Every row gives one point. Before rounding, the points of a table are all equally far from one centre. They may lie mostly on one side of it. Where is the centre, to within rounding?

Points, 7 rows:
[[-1.2  0.2  6.1]
 [-5.1 -0.7 -0.8]
 [-0.3  7.4  2.6]
 [-6.1  1.4 -0.6]
 [-6.4  1.5  1.6]
 [ 0.2  7.5  1.3]
 [-4.9 -0.8 -1.0]]
Centre: [-1.1  2.3  1.2]

Points, 15 rows:
[[  0.7  -4.8   2.5   3.0   2.2   2.9  -4.0  -6.4   2.5]
 [  1.2  -5.2   0.8  -3.1   1.6  -0.8  -2.3 -10.2  -4.0]
 [ -2.5  -7.7   3.7   2.3   0.7  -2.1   0.2  -2.5  -2.9]
 [ -2.0  -4.8  -2.4  -3.5  -1.6  -1.3  -3.7  -5.1  -4.9]
 [  3.1  -5.5   0.1  -6.7  -1.7  -2.3  -2.8  -3.7  -1.8]
 [  1.1  -3.4   3.7   1.2  -0.8  -0.9   0.1  -1.3  -8.2]
 [  1.8  -4.7   1.4   0.5   2.4  -6.3   4.9  -3.8  -1.0]
 [  3.8  -6.1  -3.9   0.9   6.2   1.1  -5.6  -4.2  -0.1]
 [  4.3  -5.0   0.5  -8.2  -0.5   1.9  -1.1  -3.5  -1.9]
 [  3.8  -0.5  -4.5  -7.8   4.0   0.3  -1.5  -6.2  -2.6]
 [  2.1   3.4   1.1   0.6   0.3  -1.8  -2.4  -3.6   4.1]
 [ -0.4  -5.0   3.7  -7.1   0.4   1.6   3.6  -2.7  -3.8]
 [  0.5  -7.9  -0.6  -3.9   3.3   2.9  -1.2  -2.3   4.6]
 [  7.0  -4.9  -2.7  -1.2   0.2  -1.0  -2.7   1.5  -1.8]
 [  4.1  -8.5   0.9  -2.9  -0.9   3.4   0.2  -3.3  -1.5]]
Centre: [ 0.9 -1.8  0.2 -1.5  3.7  0.3 -0.4 -2.5 -1.5]

Points:
[[-5.1 -2.8  4.2  4.4  6.0  3.0  4.4 -4.3 -6.0  0.6 -1.0  2.3 -0.1  0.9
  -1.1 -5.3 -1.3  2.2 -6.5  1.4]
 [-4.5 -8.4 -1.7  2.6  7.9  0.5  1.5 -0.5 -2.5  4.6 -0.1  4.0  0.2  0.5
   0.2 -1.5  4.9  3.7 -2.3  3.9]
 [-5.1  1.6  4.3  3.4  2.5  5.8  0.9 -4.8  1.3  4.8 -2.7  0.7 -0.5  1.2
   2.4 -3.1 -1.7  4.3 -4.4  2.7]
 [-4.9 -1.6  0.3  3.8  6.8  1.9  4.2  0.7 -1.9  9.5 -4.4  0.8 -3.0  1.7
  -0.4  0.6  0.0  1.1 -1.5  4.2]
 [ 0.5 -7.7 -0.1  9.3  7.3 -3.0  3.6 -1.4 -2.5  3.6  3.7  5.7  1.3 -0.8
   2.1 -1.0  1.7  0.1 -0.4  0.7]
 [-1.4 -4.9  2.8  0.2  8.7 -0.7  3.7 -0.9 -3.4  3.7  1.2  6.7 -1.1 -1.7
  -0.5 -4.3  3.2 -0.6 -3.4 -0.9]
 [-4.9 -2.1 -1.5  8.5  2.3  2.7  5.4 -2.8 -2.2  4.0 -4.7 -0.7  0.0  3.5
  -1.5  3.6  1.6  1.6 -0.7  0.9]
 [-4.0 -2.0  3.2  5.2 10.4 -0.3  3.8 -7.7 -2.7  3.1  1.3 -6.9 -0.5 -0.3
  -0.2 -1.1 -3.8  3.3 -6.3  2.3]
 [-5.0 -4.6  2.5  1.0  1.7  4.8  4.1  0.1 -0.1  1.4  1.1  2.0  1.6 -2.9
  -1.1 -2.4 -4.0  2.3 -4.5  5.0]
 [-0.5 -0.6 -2.4  4.6  0.3  0.6  5.8 -1.1 -5.2  3.1  1.6  0.1  0.1 -4.3
   1.7  2.7 -1.4  1.4 -2.9  5.8]
 [ 0.3 -3.2 -2.7  5.2  7.3 -1.4 -1.7 -8.0 -2.4  2.0 -1.2 -2.1  1.2  4.1
   4.2  1.9 -2.7  0.5 -1.6  7.5]
 [-2.8 -5.4  4.1  2.7  5.2  1.6  1.2 -1.3 -4.2  4.6 -3.0 -4.0 -7.5  1.3
   2.7 -3.5  1.0  0.5 -5.1  4.5]
 [-0.3 -4.7 -1.7  7.6  8.0  2.8  1.9 -2.2 -0.1  2.3 -2.0 -3.0  1.4 -3.0
  -0.5 -3.5  2.7  8.3 -3.9  3.5]
 [ 1.1 -4.9  7.9  3.9  8.1  1.5 -0.1 -3.0 -2.7  0.1  0.0  1.7 -3.1 -0.6
  -0.5  1.4 -4.1 -2.7 -2.7  3.0]
 [-7.9 -6.0  3.7  1.9  5.1 -1.5  7.5  1.2 -0.8  6.0 -1.5 -2.6  2.7  2.1
   3.4 -4.0  0.5  0.9 -3.6  1.1]
 [-3.2  0.5 -1.2  4.9 -1.1  1.5 -1.6 -4.0 -2.0  5.0 -1.8 -1.3 -1.7  1.3
  -1.3 -3.1 -2.5  0.9 -1.9  7.6]
 [-2.3 -0.9  1.2  5.9  7.7  0.3  6.1 -5.2 -0.1  3.8  3.1 -1.8 -5.0  2.0
   1.9 -7.7  0.0 -0.2 -8.4  1.3]
 [-1.4  0.8  0.4  6.4  8.3  3.3  1.1 -6.2  4.4  2.9  0.7  2.8 -1.8 -0.1
   2.5 -4.5 -1.4 -4.6 -5.4 -2.0]
 [-5.4 -1.2 -3.9  2.1  6.2  3.2  4.2 -1.9 -1.8  5.9 -2.2  2.3  1.5  2.4
  -1.0 -3.3 -0.6 -3.7 -0.9  4.6]
 [-1.1 -2.2  0.7  4.5  7.1  3.5  5.1 -5.4 -3.5  2.0  2.4 -3.6  3.8  0.0
  -0.4 -2.4 -3.6 -3.0 -0.5  6.9]
 [ 3.8 -3.5 -0.1  2.5  4.5 -1.3  4.6  2.7  6.4  1.3 -3.1  2.0  0.3  0.4
   1.2 -5.1 -3.9 -0.9  2.0  0.3]
 [-0.4 -2.2  0.3 -2.4  7.0  0.4  2.3 -9.6  4.6  3.6 -4.7 -0.9 -3.5 -0.1
  -0.2 -3.1  2.7 -1.3 -2.0  2.6]
 [-6.6 -2.6 -4.3  4.5  7.7 -2.0  6.1 -2.3 -0.8 -1.0 -1.9  2.2 -1.1 -2.8
   5.6 -3.5  1.3  5.1 -0.5 -0.3]
 [-2.8 -1.6 -0.6  0.8  8.2  0.0 -1.5 -1.9  1.5  6.0 -2.2  2.9 -2.1  2.6
  -0.9  0.1  3.0 -2.7 -1.5  6.8]
 [-3.9 -1.4 -0.2  6.1  5.6  3.2  7.6 -2.2 -4.2  5.8 -2.9 -0.2 -4.9  0.7
   0.5 -2.9 -1.6  4.3 -1.8  4.4]
 [-4.8 -4.1 -0.6  5.9  9.0  4.3 -0.9 -5.6  1.0  1.9 -0.5  5.0 -0.9  0.7
   1.3 -0.6 -1.8  5.2 -0.1  3.5]]
Centre: [-1.1 -3.1  0.4  3.4  4.8 -1.3  2.2 -3.0  0.5  2.2 -0.2 -1.3 -0.6  0.2
  1.4 -1.6 -0.8  0.8 -2.0  0.6]

Points, 31 rows:
[[  0.1  -2.3   3.9   1.8  -0.2  -7.3  -4.0   0.1  -3.0  -3.1   0.9   0.0
   -1.6  -1.4  -2.0   3.4  -2.5   0.1   2.3  -1.6   3.5  -5.0   4.3   6.9]
 [ -0.6  -3.5   1.1  -5.6  -4.5  -0.5  -2.3   6.5  -2.2  -4.6   3.2  -1.2
   -1.7  -3.5   5.6   5.4  -2.3  -5.3  -2.9  -3.3   4.1  -1.5  -2.1   5.2]
 [ -1.3  -3.8   2.2  -2.3  -1.9  -4.9  -6.4   6.0   1.6  -1.4   1.2  -0.9
   -1.2  -5.4   8.1  -0.5   0.4  -5.1   0.5  -1.1   9.3  -4.6   2.2   4.1]
 [ -3.9   0.4   4.1  -3.2  -3.2  -5.6  -4.7   1.2   2.3  -1.0   0.0  -1.9
   -1.2  -1.2   7.1  -1.6  -2.3  -0.9   0.9  -4.9   3.5  -3.4   3.5   3.6]
 [  3.3  -2.8  -1.5  -0.9  -5.4  -7.5  -6.7   8.6   0.2  -5.0   2.2  -3.6
   -0.9  -2.4   7.5   1.1  -5.8  -1.9   0.3  -3.1   2.9  -3.0  -1.3  -0.4]
 [  0.0   0.5   2.4  -5.0  -3.2  -7.1  -1.9   5.7   0.0  -1.8  -0.1  -2.4
   -1.7  -3.0   5.0   3.9  -1.6  -0.1   3.6  -1.9   5.1  -0.7   2.1   5.5]
 [ -2.9  -3.4   1.5  -1.9   0.2  -7.9  -7.7   3.3  -1.7   0.8   0.1  -2.0
    0.7   0.7   6.4   3.6  -0.4  -1.7  -0.6  -1.0   4.0  -3.5   3.0   5.0]
 [ -2.7  -2.6  -1.2  -4.3  -2.7  -4.2  -8.4   3.4  -4.7  -2.2   3.9   0.1
   -0.7  -0.1   5.8   3.0  -4.5  -2.2   2.0  -1.1   2.0   0.2  -2.9   3.6]
 [ -1.5  -2.4   2.2  -5.9  -4.5  -6.5  -6.4   0.1   0.1   1.1   3.1  -3.4
   -3.0  -2.4   3.8   1.7  -5.8  -0.7   1.5  -4.1   7.3  -3.4  -1.1   2.1]
 [ -0.7  -4.1   0.9  -4.2  -6.5  -2.9 -10.6   2.3   1.3  -2.4  -0.2  -0.8
   -3.7  -5.1   4.2   4.6  -2.2  -3.8   0.9   2.2   4.0  -2.1   0.5   3.4]
 [ -3.9  -2.4   1.0  -5.5  -0.3  -5.5  -4.2   1.6  -1.0   5.9   3.9  -2.0
   -0.7  -1.3   5.6  -0.7  -2.9  -0.8   2.2  -1.1   3.0  -4.8  -0.9   2.2]
 [ -0.2  -4.3  -0.7   0.5   0.0  -4.0  -3.3   6.4  -0.3  -3.1   2.0  -2.4
   -0.4  -4.4   7.1   7.2  -7.0  -2.4   1.8  -2.7   2.1  -1.2   1.8   6.0]
 [ -0.6  -1.5   0.4  -3.4  -3.6  -5.0  -4.7   3.7  -1.2  -2.6   3.1   2.3
   -6.6   2.9   8.5   3.3   0.3  -5.2   3.7  -2.2   2.5  -2.3  -0.7   4.0]
 [ -2.5  -2.5   1.1  -5.6  -1.5  -3.0  -4.3   4.8  -1.4  -0.9   3.1   1.5
   -0.5  -5.2   8.2   0.6  -3.2  -0.7   4.9   0.4   3.7  -3.5  -1.4   4.8]
 [  0.7  -1.2  -0.3  -2.6  -3.0  -7.4  -8.7   4.7   1.7   3.3   4.4  -1.7
   -0.7  -2.7   6.7   2.7  -2.2  -1.4   0.2   0.8   0.3  -2.8   1.0   5.4]
 [ -4.7  -4.1   1.8  -0.8  -2.9  -3.9  -3.6   2.1  -1.0  -3.2   2.7  -4.6
   -1.3  -1.2   8.8  -2.5  -1.6  -5.3   1.7  -0.4   3.0  -6.9  -1.5   2.8]
 [  1.5  -2.2   3.1  -4.8  -3.1  -5.8  -8.8   3.0  -1.9  -0.2   0.9  -0.8
   -2.3  -3.1   3.4   3.3  -1.3  -3.6   0.4  -4.4   6.0  -6.3   1.3   5.7]
 [ -1.8  -2.7  -2.3   2.5   0.3  -2.6  -5.2   6.2  -1.9  -4.9   3.2  -1.8
   -5.8  -1.6   3.4   7.1  -3.2  -1.9  -0.9   0.3   5.1  -5.4   0.3   6.8]
 [ -0.1  -2.3  -2.4  -2.6  -1.6 -10.1  -5.6   0.6  -4.4  -3.0   0.3  -0.8
   -1.5  -1.0   3.5   1.5  -2.5  -2.7  -0.4  -7.7   2.2  -4.4  -1.0   4.4]
 [ -2.2   1.4  -1.5   0.4  -7.1  -4.3  -6.2   0.6  -1.8  -2.3   4.0   1.3
   -6.2   0.6   5.6   3.6  -3.3  -3.1   0.3  -3.9   1.6  -3.5   1.4   4.1]
 [ -0.6  -3.5  -1.3  -3.8  -1.8  -3.2  -7.3   2.8  -2.1  -3.1   4.5  -0.5
   -2.2  -1.9   8.0   2.0  -2.1  -3.1  -0.2  -4.2   4.1   0.4   3.1   5.8]
 [  3.7  -2.9   0.6  -5.1  -6.1  -5.4  -3.6   3.4   1.2  -3.6   2.4  -2.6
   -1.7  -2.3   4.3   0.7  -3.0  -1.9   0.5  -0.3   4.5   0.0   4.1   3.8]
 [  2.0   0.8  -3.4  -3.1  -0.9  -7.6  -1.5  -1.1   0.8   0.2   2.9  -0.9
    0.1  -4.5   9.0  -0.2  -4.9  -4.4   1.7  -0.4   2.5  -3.0  -1.0   4.6]
 [ -5.3   0.9   0.1  -1.3  -2.3  -2.5  -5.6   1.9  -1.3  -2.5  -1.6  -0.8
   -7.8  -1.1  10.7   3.0  -3.9  -3.6   1.1  -3.8   2.6   0.3   0.6  -1.4]
 [ -1.5   0.1  -3.3  -2.9   1.4  -9.1  -6.2   3.9   0.8   0.0   2.0  -4.3
   -5.7   0.9   4.5   1.3  -4.4  -2.3   2.3  -3.1   1.6  -3.1  -1.2   1.1]
 [ -1.5  -2.7   3.5  -4.3   1.5  -6.4  -5.2   1.0   2.1  -3.6   1.3  -0.4
   -1.2   2.0   4.6   5.0  -3.9  -6.4   0.6  -0.6   3.8  -3.1  -2.0   5.4]
 [ -0.2  -0.2   0.2   0.0  -1.8  -4.2  -3.9   2.6   2.4   3.5   5.8  -6.1
   -4.1  -2.7  11.8   3.5  -5.9   0.1   1.9  -2.0   2.5  -3.0  -3.4   3.6]
 [ -2.0  -4.5   2.7  -1.2  -1.4  -8.1  -3.5  -4.2   6.2  -2.3   2.4  -2.5
   -2.1  -2.4   2.1   0.0  -2.4  -4.7  -0.6  -1.2   4.9  -5.4   0.4   5.3]
 [  2.5  -4.6  -0.6  -3.3  -3.7  -7.8  -6.2   3.1  -1.8   1.0   2.8  -1.5
    1.5   0.3   7.1   2.3  -7.0   1.1   2.6  -2.8   0.1  -2.9  -0.1  -0.8]
 [ -2.5   1.4   4.5  -0.9  -6.4  -6.7  -3.3   3.9  -0.6  -3.6  -1.9   1.3
   -3.3  -5.5   7.8  -3.0  -3.8  -1.1   4.8  -3.2   2.2  -0.2  -2.7   1.7]
 [ -3.1  -1.1   0.7  -1.6  -3.9  -3.2  -5.9   5.2  -2.6  -0.1   1.7  -2.9
   -2.9  -0.6   8.2   2.2  -6.6  -4.9  -1.0  -0.8   1.3  -0.6   1.8   0.2]]
Centre: [ 2.4 -2.7  1.7  3.4 -0.1 -2.2 -2.8  1.0  0.9 -0.6  1.3  0.4 -2.4 -4.0
  3.5  2.7  1.2 -0.5 -0.6 -2.5  2.9 -1.3 -4.0 -1.9]
